Each row of a before or after table is a point. One or more steps were done to the points. Then noise was added and the rows were shuffled. The steps act on columns, c1 being the first. Name the steps. A step turns or swaps two columns, mirrors them in a line or flattens them onto one, adds a multiple of one to another, or multiplies or shifts one. Angles are multiples of 10 degrees, from the lower column toward the higher: turns from -170 to 170, lines from 10 to 170 but not 90. Use the fewest steps. Two steps may share a column if one is a turn and the other turns, adds or multiplies; they go together, in the order done. Otherwise the lowest column goes first.

Before (9 x 3)
[[ 6.3 -1.0 -5.0]
 [-2.0 -0.1  1.5]
 [ 4.0 -2.2 -4.9]
 [ 1.9 -6.0 -1.9]
 [ 0.8 -4.6  0.5]
 [-4.9  1.8  0.9]
 [-0.8  1.6  0.8]
 [-6.1  1.1 -0.5]
 [-2.0  1.6 -2.3]]
After (9 x 3)
[[  0.7  -8.9   1.6]
 [  4.0  -6.3 -14.8]
 [ -0.9  -2.1   2.5]
 [ -5.4  -2.2   2.7]
 [ -6.3  -2.9  -1.4]
 [  1.8 -10.0  -5.8]
 [ -2.0  -2.4  -7.3]
 [ -2.1  -4.5   4.5]
 [  6.3  -5.0 -15.0]]
Steps: shift c2 by -4.0; multiply c3 by 3

Before (8 x 6)
[[ -3.0   0.4   1.4  -4.6  -7.7  -3.3]
 [ -0.4  -4.9   1.1   1.7   0.7   4.5]
 [ -8.1   5.1   4.8  -0.9  -4.2   3.2]
 [ -0.7  -0.3  -3.2 -11.5   3.7   6.9]
 [ -1.8   1.8   1.8  -5.9   2.1  -1.7]
 [  6.5  -3.9  -0.9  -1.7   2.8   3.7]
 [  4.5  -3.6  -7.7   2.7  -1.0  -4.1]
 [  5.9   3.3  -6.7  -3.1   0.5   4.9]]
After (8 x 6)
[[-1.7 -3.1 -7.4 -3.4  2.5 -4.1]
 [ 3.7 -0.2  3.7 -4.6  5.5  7.3]
 [-8.9  2.5 -6.0 -4.8 -2.1  0.1]
 [ 4.4 -3.6  2.8  1.5 -0.6  5.6]
 [-1.8 -1.8  0.0  5.1 -1.2  3.8]
 [-1.1 -3.6  0.9 -5.0 -2.8 -2.2]
 [ 4.9 -0.2  2.8  4.6  7.1 -2.2]
 [-3.1 -9.0  5.5 -7.4  1.0  6.2]]
Steps: turn c1 and c6 by 20 degrees; turn c2 and c4 by -50 degrees; turn c3 and c5 by -120 degrees

Before (14 x 9)
[[ -0.6   1.1   1.6  -3.9  -1.4  -5.0   3.4  -2.2   4.4]
 [  6.8  -0.2   5.7   4.8  -5.0  -6.7   3.5   0.0  -6.5]
 [  8.8   4.3   2.8   7.7   1.7   3.0  -3.8  -7.3   0.3]
 [  9.3   1.8   8.2  -1.9  -2.4  -4.8  -0.3  -3.5  -6.7]
 [  0.6   0.2   0.3  -3.9  -4.3  -2.3   3.2  -2.2   6.4]
 [ -3.1  -1.9  -3.4  -2.7  -3.4  -4.3  -2.7  -4.1   6.0]
 [  4.6  -4.3   6.3   2.2  -6.3  -3.2  -1.2  -1.6  -1.6]
 [  1.5  -1.2   6.4   5.5  -6.3   2.3  -1.8  -9.1  -2.5]
 [ -0.7  -6.5  -0.1   1.9  -1.1  -0.9  -3.7  -6.2   2.4]
 [  3.5  -6.4   5.2   0.5   1.2  -1.4   4.0   2.5  -5.5]
 [  0.4  -6.1  -4.8   1.2  -2.9  -0.9  -0.9 -11.2   3.5]
 [  6.2   5.5   3.7   8.3   8.7   2.4  -6.1  -2.9   3.5]
 [ -3.7   1.7  -3.3   1.2   2.5  -0.8  -2.9  -6.7   3.1]
 [  5.6   4.3  -0.1   5.7   4.4   6.3  -5.8   1.3  -1.1]]
After (14 x 9)
[[-0.7 -4.3  0.0  1.7 -0.9  5.6 -3.8 -3.4  2.4]
 [-3.7  1.2 -3.2  1.2  2.5  6.2 -2.9 -3.2  3.3]
 [-0.6  0.7  1.5 -4.0 -1.2  0.0  3.5 -6.8  4.3]
 [ 1.5 -0.7  6.5  5.6 -6.2  9.5 -1.8 -0.1 -2.4]
 [ 6.2  3.8  3.8  8.2  8.7  3.8 -5.9  2.0  3.6]
 [ 9.4  1.3  8.1 -1.9 -2.2  1.1 -0.2 -7.2 -6.7]
 [-3.2 -1.3 -3.4 -2.8 -3.3  1.8 -2.8 -6.7  6.2]
 [ 4.6 -3.1  6.3  2.2 -6.3 -0.2 -1.4 -4.5 -1.8]
 [ 0.3 -4.1 -5.0  1.4 -2.7 10.0 -0.5 -5.0  3.4]
 [ 9.0  3.0  2.7  7.8  1.5  8.1 -3.9  1.2  0.4]
 [ 0.5  0.0  0.2 -3.8 -4.2  0.9  3.2 -3.4  6.3]
 [ 5.5  3.2 -0.1  5.5  4.1  1.8 -6.0  8.1 -1.0]
 [ 3.6 -4.6  5.4  0.4  1.3 -3.1  4.0 -0.7 -5.7]
 [ 6.8  0.0  5.8  4.9 -4.8 -2.8  3.5 -8.2 -6.6]]
Steps: multiply c2 by 0.7; multiply c6 by 1.3; turn c6 and c8 by 70 degrees
